Each point is reached from the start by the listed moves, each made 0, 1 or 2 times, or once backwards (-1), plus a little noise. Is the number of moves made odd or even? Then give how often each move was made.

Moves:
(1): [  5 -28]
(2): [28 -9]
Start: [ 4 -1]
Points:
[ 71 -77] => even (2, 2)
[-29  36] => even (-1, -1)
[-24   8] => odd (0, -1)
[ 14 -58] => even (2, 0)

Moves:
(1): [-20 -11 -14  -2   0   6 -14  -5  -4  15]
(2): [ -6   0 -20 -13  -1  -4   0   3   6  -2]
(3): [ 18  19  14  11  -4  -4   2 -12   3   2]
(4): [-18  -2  -2  -6   9   5   8  -9   2  -1]
(5): [  8 -23   2  -6 -21   7  19  -6   4  30]
(6): [  0 -15 -28   8  14   4   9 -15 -13  -2]
(7): [ -2  -9   7  10   5  -4 -13  14  23   5]
(8): [ 8 16 -2 -8  6 13 -2  5  1  1]
(9): [ 11  -2   0   9  -9  15  -8 -11   5 -31]
Start: [  4  10  -7  -4  -8   0 -19 -21  -9  15]
Points:
[  0 -64  24  -4 -59  41 -24 -10  68  22] => odd (0, 0, -1, 1, 2, -1, 2, 0, 2)
[  5 -78 -13  22   7  22  41 -51  21  66] => even (-1, -1, 0, 2, 2, 2, 2, 0, 0)
[-13  13 -43 -17  -5  22  14 -82 -45 104] => even (2, 0, 2, 1, 1, 1, -1, 1, -1)
[-57 -54 -99 -11   0  49 -49 -62 -17 -22] => even (2, 1, -1, 1, 0, 1, 0, 0, 2)
[  4 -72 -36  23 -23   0  37 -77 -40 121] => odd (1, -1, 1, 0, 2, 2, 0, -1, -1)
[ 32  13 -65 -38   8  19  76 -74  -3  86] => even (-1, 2, 2, 2, 2, 2, 0, 2, -1)
[  2  64  68  19  19  -9 -26 -16  27 -23] => even (-1, -1, 1, 2, -1, -1, 1, 0, 0)

Moves:
(1): [-8  2 -6 -8 14 -6 -3 -6  8 -6 -3  7  6 -9 -2 -1  2 -2 -3  3  0]
(2): [-6 -4 -6 -6 -5 -7  1 -2 -2  3  7 -6  7  4  1  3 -6  1 -6  1 -7]
(3): [ -1  -7  -1  -5 -11  -5   4  -6   4  -1   6   1  14   6  -5   4  -3   0
   4  -4  14]
(4): [ 13   3 -14  12 -15  13   4   2   5   6   4  -3   4  -5   4   4   7  10
   1  -3  -1]
(5): [ -2  -3  -1   0   6   2  -3  -9  -5  -6 -10   5  -2   0   0  -8   5  -2
   0  -9   8]
(6): [-10   9   0  -6 -11   7  10   5  10  -8   8  10   1  -6   6  18  -7   7
   4  -7   8]
(7): [ -6  -4 -14  -2   5  -6   3   8   6   2  -2  -8  12   7 -15 -10  -8   0
  12  -2   5]
(8): [ -1  10   3   0 -13   9   7   2  -7   9   1  -1  -2   2  -8   4   1   5
   2  -2   1]
(9): [  5   7 -13  -1  -8  -4   8 -11 -11  11  -4  -4  -2  -1  11 -11  -5   6
   8   5 -13]
(10): [ -3  -7   5  -3   9 -11  -9   8  -2   1  -6  -9   6   2   4  11  12   7
  -4  -7   3]
(11): [  3   2  -3   3 -16   2   3  11  -2  -4   1 -10   2  12  -3   8   4  -2
  -3   1   1]
(12): [  4  -9  -8   4  -9   5   0  -3  -4   5  -1   1   3  -3  -4  18 -11  -5
   2   0   7]
(13): [  0   2  -5   4   0   1   6  -4 -10   4  -9  -8   0  -2  -7 -13  -5   1
   2   1   8]
(14): [  3  -3   3  -5  -5   3 -11  -3 -13  -4 -10   6  -5  -7   6  -2  -4   2
   5   7   2]
(15): [ 14   0  -9   3   9   9  10  -7   2  -5 -17   1   7 -16   6 -11   0   1
  -2  -4  -9]
(16): [  4  13  -4 -12  -1 -12   3   2  -9  13  -2   1 -18  -6   2  -3   2   3
  -8 -12   1]
(17): [ -2   3   7   9 -11  -6  10  -6  -7  10  -2   5  -6   2  -4  -6   6   1
  -5   4  -9]
(18): [  3  10  -5  -3  12  12   7  10   4   0  -4  21  -5  -4   0   8 -18  -4
 -10   5  10]
Start: [  0  -6 -12  -1  -8   3   3  -4   5  -1  -3   2   1 -12   3  -7   0  -4
  11   6   0]
Points:
[  10  -44  -15   23 -105   -3  -11   44  -48   41   -8  -21   19   43
  -43   69   -3    2   -5   15   46] => even (-1, 1, 1, 1, 0, -1, 1, 1, -1, 2, 2, 2, 0, 2, -1, 0, 2, 1)
[-20  12 -66  -3 -87  50  39  53 -16  37  20   3  22  22 -29  70 -97   3
  34  42  12] => odd (-1, 2, -1, 0, -1, 1, 2, 2, 1, 0, 1, 2, 0, 1, -1, -1, 0, 2)
[ -6   7 -31 -20  16 -25   7 -56 -27 -12 -48  13  -2 -20   5 -87   5 -18
   0  35 -42] => odd (2, 1, 0, -1, 1, -1, 0, 0, 1, -1, 1, -1, 0, 1, 1, 0, 1, 0)
[-32  37 -18 -54 -14   9   3  27 -13 -19 -23  37 -26 -29 -15  35 -10  11
   3 -50 121] => odd (1, -1, 1, 0, 2, 2, 0, 1, -1, 1, 1, 0, 2, 1, -1, 2, -1, 1)
[  37    8 -101   11  -69   56   91  -13   23   -2  -31   39   58  -46
   22   13  -83   16   39   29   23] => even (0, 0, 2, 1, -1, 2, 1, -1, 2, 0, 1, 1, 1, 1, 2, -1, 1, 2)
[-30  37 -30 -48 -22 -31  80   7  18  22  -3  47  14 -17   6   6 -49  18
  -5  -3  13] => odd (0, 1, 2, -1, -1, 2, 1, 0, 1, 1, 0, -1, 0, 0, 1, 1, 2, 2)
[  6  17 -38 -36  30 -18  18  24 -22  18 -44  -2   1 -40  14 -16 -27  23
 -35   8   6] => odd (0, 2, 0, 0, -1, 0, 0, 0, 0, 2, 0, -1, 2, 1, 1, 1, 0, 2)

Moves:
(1): [  1  -6  -4  -1  -2   1  -2   3  -8   6 -11   0   1   0  -7  -4  -2   7
   1  -2  -4   8 -11   0  -6   1   1]
(2): [-1  8 -5 -7  2 -5  2 -4  2 -7  5 -3  7 -8  2 -9  1  2  1  0 -4  6 -1  5
  8 -4 -2]
(3): [-2  4 14  1 -5 -4  4 -7 -7  8  4  5 -4 11  0 -5 19 -1  1 -7 -3  4  0  4
 -4  1  7]
(4): [ 11  -7   5  18  -9   8   6  -5   9  -9 -12  -5  12   7  -5  -5   0  -4
   7  -6   8   1 -12  -3  -9 -11   4]
(5): [  4   1   0  -7  -4  11   4   3  -3  -7  -2   0  -8  -5   9  -4 -11  -9
 -11  -9  -2   0   8  -4   0  -7 -11]
(6): [ 14   7  -2  -3  -4 -11  -2  -2   4   5  -3   3  -1   3  -3   9   1  -1
   6   4   0  -1 -12  -6   2  10 -13]
(7): [  6   6  -6   3  -8  -4  -1  -8  -2  -4  -1  -2  -2  -3   2   0  -2  -8
   0   7   2 -12   3   2   3  -2   0]
(8): [ -1  14 -13   4   4   3  -2  12  16  -3   7   1 -14 -21   4  -1   7  -5
  11  20  -2   5  -4 -12 -12   5   9]
(9): [-7 -9  0 12  0 -4  1  3  0  7  3 -2  1 -4 -7 16  6  0 12  2  0  4 -2 -4
  7 -9 -3]
(10): [  5  -2   7  -1   1 -10   1  -7  -4   1  -6   2  -3   4   2   2  -6   2
   2   5  -1   1  -3   0   2 -11   4]
(11): [  5   7  -2   3  14   3   4  11 -11   3 -13  13   1   3   5  -4   2 -12
   1  -1  -3   6  -6   4   3   1   2]
(12): [-22   2  -5 -15  -4 -10   7  -7  -1  -4  12   3  11   2   8  -3   1 -10
   6  -5 -12  12 -11  -4   3  10   4]
(13): [ -3  -2 -13  -2  10  -2   2   2  -1   4  -2  -5  -4   0   1   5  13   1
  -3 -12  -4   9  -2  -6  -5  11   5]
(14): [ -2  16   0   3   3  -3  -3   0   6   4  -2  -2  -7   2   0 -11   5  -9
  11  18  -3  12   5  -8   7  -4  -9]
(15): [  6   2   4   9   0  16   3  -3  -4   6   6   7  -7   6   8   0  -1   7
   3   0  -6  -2   4   7   6 -12 -10]
(16): [-1 -2 -7 -4 -3  2  1  7  1  5  0  5 -2  2 -8  2  2  1 -5 -5  4 11  4 -2
 -1 -2  0]
(17): [  5   1  -2   0   1  -2 -11   5  -6   2  -6  -4   5   6  -1   3 -10  -3
   5  -3   6   5   1   5   6   8  -8]
(18): [ -3   6   1   3  -4  10  -3  -7   4   0   5  -6  -1  -2   1  -4   2   2
  -1  -1  -1   4 -15 -11   9  -6  -3]
(19): [-1 -3 -1  5 -2  3  4 -8 -2  4  1  1  3 -4 -1 -3  0 -2  5 -2  3  8 -4 -1
  8  6 -1]
(20): [ -2  20   1   7  -5  -2   0  -3  10  -1  -3   4  -8 -11   2  -5  -8   6
   9   5   2  -1   4  -3   4  -5  -1]
(21): [ 5 -4  0  2 -3 -3  0  1 -7 -2 -8  8 -3  4  4 -3  8 -4 -1 -6 -3 -2  2 -6
  2  2  7]
(22): [ -4   0  -5  -7   0  -3   0   6   6   1  -2  -1   3   0   8  -3   7 -12
  -4   2   3  11   3  11  12   2  -7]
(23): [ -2   4   0   9  -3  -3   6   2   2   0   4   2   0   1   3 -10  -2   2
   3  -1   5   6  -9  -1   8 -10  -4]
(24): [  7   3 -10   5  -1   7   8  17  14  15  -5   2   3  -8  -2  -4  -6  -9
   1 -10   5 -20  -1 -15 -20   1  21]
Start: [ -9  -8 -12   1   2  -5  -3  -4   5   7  -4  10   9  10   5   0 -13  -9
  -7 -11  -6   5  -8  12   6  -8   8]
Points:
[ 37  18 -37  40 -52  -5  28  12  10  90   9  34 -22  29 -18  -3  34 -36
  35 -22 -13  -8   1 -39 -12 -40 -11] => even (1, 1, 2, 0, 1, 2, 2, 0, 2, -1, -1, 0, 0, 2, 2, 2, 0, -1, 0, -1, 1, -1, 1, 2)
[ -18  -31  -10  -10  -77  -16   54  -10    5   32  -55   29   36   43
    7  -43   15  -77  -26 -110  -19   27  -80  -60  -29  -70   74] => odd (2, 0, 2, 2, 2, 0, 1, -1, 1, 2, 0, 2, 0, 0, -1, 2, -1, 2, -1, 0, 2, 1, 0, 2)
[-52  83 -91 -28 -18 -55 -24   8  -1 -13 -51  19  14   6  42 -81 -15 -75
  25  13  -9 121 -52  -4 104  31 -40] => odd (2, 0, -1, 0, 0, 0, 2, 0, -1, -1, 1, 2, 1, 2, -1, 1, 2, 1, 0, 2, 2, 2, 2, -1)
[ 17 -51 -55  42 -31 -20  20 -25   2   8 -76  13   2  30 -18 -31   6  -4
  -5 -18  10  34 -28 -22 -30 -33  66] => odd (2, -1, -1, 2, -1, -1, 2, 0, -1, 2, -1, 0, 2, 1, 0, 2, -1, -1, 1, 0, 2, 0, 1, 0)
[-62  91 -83 -19  -4  -1  24  -6  71  45  56  43 -39 -56  45 -25   5 -16
  27  30 -35  47 -31 -23   7   1  41] => even (0, 0, 0, -1, -1, 0, 1, 2, -1, 1, 0, 2, 1, 0, 2, 2, -1, 1, 1, 2, -1, 1, 0, 1)
[ 51  20 -45  60  19  30   8  29 -21  55 -97  45 -10  10  -1 -16  10 -23
  18 -57  -1   8  -9   8 -29  18  37] => even (2, 0, 1, 1, 0, 0, 1, 0, 0, -1, 2, -1, 2, 0, 1, 0, 1, -1, 1, 2, 1, 0, -1, 1)
[ 55  66 -63  67   6 -29   3  27  22  24 -78  49  -3  -1  -7 -37   3 -17
  43   9  14  39 -60 -22  43 -19 -16] => odd (1, 1, -1, 1, -1, 2, 1, 0, 0, -1, 2, -1, 1, 1, 0, 1, 0, 0, 0, 2, 2, 0, 2, 0)
[ 55 -43 -20  61   3 -34 -34  -3   6  12 -56 -23  42  55  -2  41  11  -7
  44   1  14  59 -90  33  74 -39 -67] => odd (1, 1, -1, 2, -1, 2, 0, 0, 2, 1, 0, -1, 1, 0, 1, -1, 2, 1, -1, -1, 1, 2, 1, -1)
[-21  17 -25  50 -31 -16  16  35  27  52 -26  42 -18   7   4 -24 -47  -1
  43 -29   3 -16   3 -47 -25 -62  56] => even (1, -1, 0, 0, 0, -1, 0, 0, 1, 1, -1, 1, 0, 1, 1, 1, 1, -1, -1, 2, 2, -1, 2, 2)
[-18  58 -61  21   9  -2  37  42  60  53 -13  45  44  31  42 -38 -15 -77
  25 -44  12  42 -81  -7  19   5  21] => odd (-1, -1, 0, 1, -1, 1, 0, 0, -1, 0, 2, 2, 1, 0, 1, 1, 1, 1, 0, 1, -1, 2, 2, 2)
